Every row gives one point. Each copy is the shape, with its points in the same order, stretched, turned, moved and blurred by noise. Say if it was mirrored as well.

Shape (8 x 3):
[[-0.42  0.02  0.30]
 [-0.45 -0.43  0.51]
 [ 0.45  0.23  0.51]
 [-0.31 -0.73 -0.47]
 [ 0.36  0.20 -0.32]
 [ 0.62 -0.25 -0.33]
 [-0.02 -0.81 -0.36]
 [ 0.41  0.00  0.11]]
Copy 1:
[[ 0.62 -0.06  0.14]
 [ 0.91 -0.49 -0.01]
 [-0.34 -0.17  0.48]
 [ 0.44 -0.35 -0.87]
 [-0.56  0.17 -0.15]
 [-0.67 -0.14 -0.30]
 [ 0.21 -0.45 -0.72]
 [-0.28 -0.10  0.17]]
Copy 1 is: mirrored
Copy 2 (8 x 3):
[[ 0.30  0.27 -0.33]
 [ 0.69  0.28 -0.15]
 [ 0.24 -0.49 -0.22]
 [ 0.03  0.67  0.38]
 [-0.47  0.00  0.10]
 [-0.28 -0.08  0.40]
 [ 0.16  0.42  0.53]
 [-0.01 -0.19  0.03]]
Copy 2 is: only turned
Copy 3 (8 x 3):
[[-0.25 -0.42  0.02]
 [-0.18 -0.49  0.43]
 [ 0.49 -0.27 -0.33]
 [-0.42  0.07  0.41]
 [-0.01  0.22 -0.39]
 [ 0.13  0.47  0.06]
 [-0.26  0.26  0.41]
 [ 0.20 -0.01 -0.14]]
Copy 3 is: mirrored
Copy 4, 8 rows:
[[ 0.17 -0.45  0.57]
 [ 0.59 -0.94  0.45]
 [-0.69 -0.31  0.00]
 [ 0.81 -0.10 -0.43]
 [-0.47  0.36 -0.37]
 [-0.39  0.07 -0.94]
 [ 0.53 -0.40 -0.72]
 [-0.48 -0.17 -0.33]]
Copy 4 is: mirrored

Shape, 12 rows:
[[-0.09  0.13  0.49 -0.37 -0.38 -0.08]
 [ 0.09 -0.37 -0.12  0.34  0.03  0.23]
 [ 0.34  0.16  0.63  0.09  0.08  0.43]
 [ 0.39  0.14 -0.67  0.15  0.05  0.46]
 [-0.01  0.07 -0.45 -0.88 -0.60  0.02]
 [-0.92 -0.07  0.28 -0.49 -1.06 -0.30]
 [ 0.30 -0.23  0.69 -0.02  0.11  0.07]
 [ 0.37 -0.40 -0.32  0.11  0.03  0.32]
 [ 0.03 -0.04 -0.55  0.17  0.33  0.47]
 [-0.07  0.06 -0.40  0.21  0.34  0.23]
 [ 0.17 -0.13 -0.19 -0.42  0.29  0.40]
 [ 0.25  0.23 -0.52  0.21  0.24 -0.64]]
Copy 1:
[[-0.18  0.13  0.37 -0.58  0.11  0.22]
 [ 0.24 -0.18 -0.39  0.38  0.09 -0.25]
 [ 0.19  0.23 -0.03 -0.21  0.67 -0.07]
 [ 0.88 -0.07 -0.58  0.58 -0.24 -0.08]
 [ 0.51 -0.12  0.58 -0.21 -0.80  0.19]
 [-0.51 -0.30  0.50 -1.18 -0.32  0.29]
 [-0.13  0.20  0.23 -0.11  0.57 -0.08]
 [ 0.60 -0.26 -0.26  0.55 -0.07 -0.23]
 [ 0.68  0.00 -0.50  0.49 -0.31 -0.48]
 [ 0.34  0.15 -0.57  0.33 -0.21 -0.29]
 [ 0.54  0.17  0.29  0.13 -0.41 -0.57]
 [-0.04  0.28 -0.69  0.69 -0.11  0.52]]
Copy 1 is: only turned
Copy 2, 12 rows:
[[-0.41  0.11  0.26  0.72 -0.44  0.46]
 [-0.13 -0.04  0.20 -0.26  0.03 -0.55]
 [-0.25 -0.64  0.05  0.11 -0.62  0.40]
 [ 0.12  0.06 -0.01 -0.69  0.27 -0.02]
 [-0.78  0.82  0.52  0.35  0.20  0.66]
 [-0.63  1.09  0.59  1.12 -0.51  0.07]
 [-0.40 -0.60  0.19  0.40 -0.39  0.11]
 [-0.27 -0.07  0.41 -0.34  0.27 -0.27]
 [-0.07  0.25 -0.23 -0.70  0.16 -0.47]
 [ 0.04  0.18 -0.35 -0.50  0.23 -0.56]
 [-0.75  0.04 -0.06 -0.25  0.20 -0.06]
 [ 0.69 -0.02 -0.54  0.01  0.78 -0.23]]
Copy 2 is: only turned
Copy 3, 12 rows:
[[-0.20  0.60  0.41  0.39  0.20 -0.17]
 [ 0.18  0.19 -0.20 -0.59 -0.32  0.34]
 [ 0.15  0.48  0.05 -0.34 -0.22 -0.68]
 [ 0.50  0.00 -0.54 -0.63  0.26  0.07]
 [ 0.26  0.70 -0.20  0.59  0.82  0.36]
 [-0.44  0.90  0.76  0.60  0.63  0.51]
 [-0.05  0.44  0.10 -0.11 -0.53 -0.38]
 [ 0.36  0.17 -0.52 -0.50 -0.17  0.22]
 [ 0.74 -0.14 -0.25 -0.63 -0.04  0.25]
 [ 0.51 -0.26 -0.13 -0.47 -0.04  0.14]
 [ 0.80  0.24 -0.16  0.21 -0.07  0.08]
 [-0.09 -0.74 -0.46 -0.04  0.07  0.12]]
Copy 3 is: mirrored

Shape (14 x 8):
[[ 0.33 -0.53  0.05  0.39 -0.29  0.71  0.59  0.21]
 [-0.20  0.49 -0.33  0.20  0.50  0.03 -0.25 -0.19]
 [-0.55  0.52  0.21  0.33  0.43 -0.29  0.71 -0.18]
 [ 0.02 -0.44  0.22  0.13 -0.11  0.36  0.44  0.40]
 [-0.74 -0.22 -0.29  0.22  0.31  0.38 -0.32 -0.46]
 [-0.02  0.26  0.13 -0.01  0.18 -0.31 -0.13 -0.22]
 [ 0.47 -0.43  0.51  0.30  0.72  0.72 -0.01  0.41]
 [ 0.39 -0.51 -0.31  0.05 -0.32  0.15  0.51  0.17]
 [-0.15 -0.63 -0.47  0.06  0.54 -0.28  0.28  0.37]
 [ 0.35  0.14  0.67  0.09  0.28  0.01 -0.40 -0.06]
 [ 0.03 -0.16 -0.30 -0.76 -0.06  0.70 -0.35 -0.05]
 [-0.28  0.23 -0.10  0.33  0.63 -0.28 -0.17  0.66]
 [ 0.02  0.52 -0.13  0.02  0.03 -0.27  0.42  0.02]
 [-0.32 -0.06  0.69 -0.26 -0.03  0.72 -0.24 -0.15]]
Copy 1, 14 rows:
[[-0.34  0.16 -0.86 -0.74  0.59  0.23 -0.47  0.14]
 [ 0.76 -0.02  0.65  0.04 -0.02 -0.01  0.27 -0.04]
 [ 0.47  0.00  0.30 -0.21 -0.66 -0.29 -0.74  0.49]
 [-0.42  0.01 -0.53 -0.40  0.11  0.33 -0.24  0.13]
 [ 0.82  0.07  0.55 -0.06  0.10  0.01  0.72  0.82]
 [ 0.39 -0.11  0.38  0.52  0.00  0.15 -0.23  0.07]
 [ 0.40 -0.13 -0.48 -0.40  0.01  1.10  0.54 -0.52]
 [-0.78  0.60 -0.62 -0.42  0.49  0.01 -0.52 -0.10]
 [-0.43  0.98  0.02 -0.32 -0.36  0.48  0.25  0.16]
 [ 0.72 -0.46  0.28  0.38  0.08  0.71  0.04 -0.22]
 [ 0.02 -0.39 -0.38  0.35  0.69 -0.04  1.12 -0.23]
 [ 0.11 -0.03  0.65 -0.33 -0.48  0.48  0.06 -0.07]
 [-0.02 -0.02  0.12  0.08 -0.10 -0.27 -0.64 -0.09]
 [ 0.64 -1.05 -0.21  0.33  0.34  0.28  0.53  0.47]]
Copy 1 is: mirrored
Copy 2:
[[ 0.42 -0.13 -0.41  0.17 -0.51  0.18 -0.28 -0.21]
 [ 0.09  0.25  0.53 -0.28 -0.24 -0.35  0.39  0.20]
 [ 0.23  0.15  0.33 -0.50 -0.11  0.59 -0.31  0.80]
 [ 0.15 -0.08 -0.69  0.27 -0.01  0.37 -0.39  0.01]
 [ 0.23 -0.17 -0.07 -0.09  0.36  0.08  0.70 -0.06]
 [ 0.07  0.23  0.41 -0.11  0.23 -0.02 -0.30 -0.07]
 [ 0.26  0.85  0.03  0.44 -0.40  0.18  0.03 -0.33]
 [ 0.17 -0.52 -0.15  0.38 -0.14 -0.01 -0.46 -0.21]
 [-0.25 -0.45 -0.17  0.69  0.53  0.10 -0.09  0.54]
 [ 0.15  0.82  0.43 -0.24 -0.08 -0.14 -0.22 -0.47]
 [-0.48 -0.20 -0.15 -0.07 -0.12  0.00  0.51 -0.71]
 [-0.20  0.47 -0.20  0.04  0.04 -0.39  0.04  0.66]
 [-0.10  0.04  0.37 -0.31 -0.25 -0.03 -0.32  0.27]
 [ 0.09  0.48 -0.24 -0.44 -0.04  0.62  0.38 -0.64]]
Copy 2 is: mirrored
Copy 3:
[[ 0.56  0.16  0.44  1.01 -0.93  0.50  0.05 -0.18]
 [-0.25 -0.15 -0.18  0.02  0.53 -0.16  0.75 -0.48]
 [ 0.19 -0.55  0.58 -0.16 -0.23 -0.56  1.32 -0.13]
 [ 0.85  0.04  0.52  0.56 -0.59  0.07 -0.07 -0.13]
 [-0.58  0.44  0.57  0.16  0.05 -0.24  0.12 -0.91]
 [-0.02 -0.23 -0.15 -0.31  0.11 -0.29  0.37  0.23]
 [ 0.97  0.98 -0.44  0.97 -0.33  0.00  0.38 -0.26]
 [ 0.30 -0.37  0.29  0.68 -0.79  0.21 -0.26 -0.04]
 [ 0.23 -0.35  0.43  0.59 -0.23 -0.74 -0.08 -0.55]
 [ 0.38  0.48 -0.60 -0.08  0.10 -0.07  0.32  0.53]
 [ 0.38  0.30 -0.36 -0.06  0.00  0.10 -0.72 -0.74]
 [ 0.57 -0.25  0.21  0.30  0.78 -0.51  0.56 -0.32]
 [ 0.25 -0.75  0.06 -0.15 -0.03 -0.13  0.70  0.06]
 [ 0.66  0.79  0.12 -0.20 -0.19  0.04 -0.15 -0.22]]
Copy 3 is: only turned
